Every row gives one point. Each copy is the shape, with its points in the same order, turned, moved and blurred by noise. Is it also mirrored, or only turned?

Shape (7 x 3)
[[ 35  13  41]
 [  3  14  49]
 [ 53  -1  -2]
 [-23   7  18]
 [ 10 -10  -5]
 [ 44 -35 -15]
 [ 11 -11 -31]]
Copy 1 (7 x 3)
[[ 22  51  33]
 [  9  26  53]
 [ 30  47 -14]
 [  7 -12  34]
 [ 11   8  -4]
 [  2  38 -36]
 [ 19  -3 -26]]
Copy 1 is: mirrored
Copy 2 (7 x 3)
[[ 22 -19  60]
 [-10 -27  54]
 [ 55  -7  17]
 [-25 -14  31]
 [ 13 -15   5]
 [ 53 -29  -6]
 [ 21   1 -16]]
Copy 2 is: only turned

Shape (12 x 6)
[[ -3   7   8  41   2   0]
 [  5   7  -1   0   7  28]
 [  4   0 -60  -5   6 -12]
 [ -7  -2   0  -6  11 -14]
 [ -3  -2   8  -1  -4  -1]
 [  0 -13  16  28  -6  -5]
 [-14 -15  -2   1   0  35]
 [-12   5   8  -7  -7   0]
 [  3   5  15  -7  11 -11]
 [  8   6  11   8   7 -11]
 [ -9   4   6   2  13  -6]
 [-12   7   5   1   4  -4]]
Copy 1 (12 x 6)
[[-13  -6  13  16 -12  35]
 [ -7 -20 -12 -11  13  12]
 [ 25   0   7 -47 -33   4]
 [ -9   4  16  -9  -4  -8]
 [ -9   1   0   5  -1  -2]
 [-15  -8   8  25 -18  10]
 [-29 -21 -23 -11  -6   4]
 [-13  12  -4   0   3  -3]
 [ -6   1  17   4  11  -8]
 [  0  -2  17   8   3   5]
 [-14   2  15  -4   2   2]
 [-14   8   7  -4   1   4]]
Copy 1 is: mirrored
Copy 2 (12 x 6)
[[  7  -1  15  46  -6   1]
 [  7 -13  -8   5  -8  18]
 [-25  45  -6  -9  18   6]
 [  6   4  27  -6   0  -3]
 [  1 -10  16   6  -6  -5]
 [ 12  -9  16  30  -2 -23]
 [  4 -27  -7   3  15   5]
 [ -4 -15  23  -2  -7   2]
 [ 13  -2  27  -2 -18  -2]
 [ 12   7  21  11 -16  -3]
 [ 10  -1  27   6  -4   6]
 [ -1  -4  29   5  -3   6]]
Copy 2 is: only turned
Copy 3 (12 x 6)
[[-17   7  27  33  -8  15]
 [ 13  -4  10   5 -22  -3]
 [ 16  31 -34  -1   9  29]
 [ -2  -6   0   9  19   1]
 [-13  -6   6   2   2  -3]
 [-30 -12  17  17  -6  14]
 [  1 -18 -12  14 -32  -7]
 [-11  -2   3   5   1 -15]
 [ -2  -9  17   0  17  -3]
 [ -8  -3  22   6  10   6]
 [ -4  -4   7  16  11  -1]
 [ -8   0   6  11   7  -7]]
Copy 3 is: mirrored

Shape (11 x 8)
[[  9 -44   0 -28 -25  -3  13   7]
 [-13  -5 -25   0  -1 -16  11 -34]
 [ 22 -20  16  -8 -45 -17  -5 -10]
 [  6  10  28   7   3 -16  11 -19]
 [ -6  -3   4  -7 -18 -12 -16 -10]
 [  4 -14 -10   5 -19   7  -4  32]
 [  4 -26   7  -1  24 -29 -16  33]
 [-17   4  -5  12  22  -4 -27 -15]
 [-28 -41   7  -9  16 -25 -18 -13]
 [-18  18   0   7 -32 -16  19   7]
 [  9  39 -19 -11   6  12 -21   0]]
Copy 1 (11 x 8)
[[-34 -17  23  -4  29  31 -21   9]
 [-12  27  31  -6  10 -23   1  19]
 [-36 -22   4 -24   0   2 -25  -9]
 [-13  -6   4 -23 -26  -2  13  21]
 [ -4  -6  -1 -20   9 -12 -15  15]
 [  9  -3   7   4   8  31 -28  -1]
 [ 18 -28  -6   3  22  23  25  -1]
 [ 33  -4  12 -12   7 -23   5  24]
 [ -4 -27   5   9  31 -16  15  25]
 [-14  28 -10   0 -14  11 -24  21]
 [ 38  18  11 -48   0   9 -12  22]]
Copy 1 is: only turned
Copy 2 (11 x 8)
[[-50   4  20  13   3 -13   7 -14]
 [  4  23  -2  -8  -1 -47  15 -15]
 [-21   1  33  22  15 -26 -28  -4]
 [ 23  -5   1  28   3 -17   0  -4]
 [  3   5  22  -8  13 -18  -5  -3]
 [-28  16   3 -10   6   9  -8  17]
 [ -8   7  -9  -8   3  34 -11 -33]
 [ 31  15   8 -26 -12  -2   8 -10]
 [  5  22  26  -7   5   2  18 -49]
 [ -2  14  -7   6  39 -23   5  22]
 [ 14 -18  -6 -37  -9 -18  -6  23]]
Copy 2 is: only turned
Copy 3 (11 x 8)
[[  4  12  16 -32  40 -36  -3 -15]
 [ -5  -1 -23  18  33   1   8 -11]
 [ -3  52   2 -21  20 -24  -5  -6]
 [-26  14  -7  -2  -8  -8  14  16]
 [  9  24  -4   1   5 -12   9 -15]
 [ 22   9  29 -17   8   3 -15 -13]
 [ -6 -15  16  -8 -20 -28 -26 -29]
 [  7  -4  -1  36 -12  -7  10 -13]
 [-15  -5   4  16   6 -38  14 -44]
 [ -1  17  -8 -26   8  28  13  -9]
 [ 44   0 -15  11 -13   2  -2  20]]
Copy 3 is: mirrored
Copy 4 (11 x 8)
[[-14  20  60   7  -6   1  -3  14]
 [-30 -31  15  -1 -30 -10  -6   1]
 [  6  12  51 -17 -20  -9 -38   7]
 [ -3 -18   7  -5   8 -29 -36   3]
 [  4 -13  23 -11 -14  10 -23   5]
 [  2  26  13 -18  -6  10   7  14]
 [  4 -13  23 -25  25   3  11  46]
 [ 12 -40  -7  -4 -10   4   0  13]
 [ -5 -38  31  14  -5  11  -9  46]
 [-30  10   0 -21 -10   7 -34  -3]
 [ 14 -20  -2 -26   0   9   8 -35]]
Copy 4 is: only turned
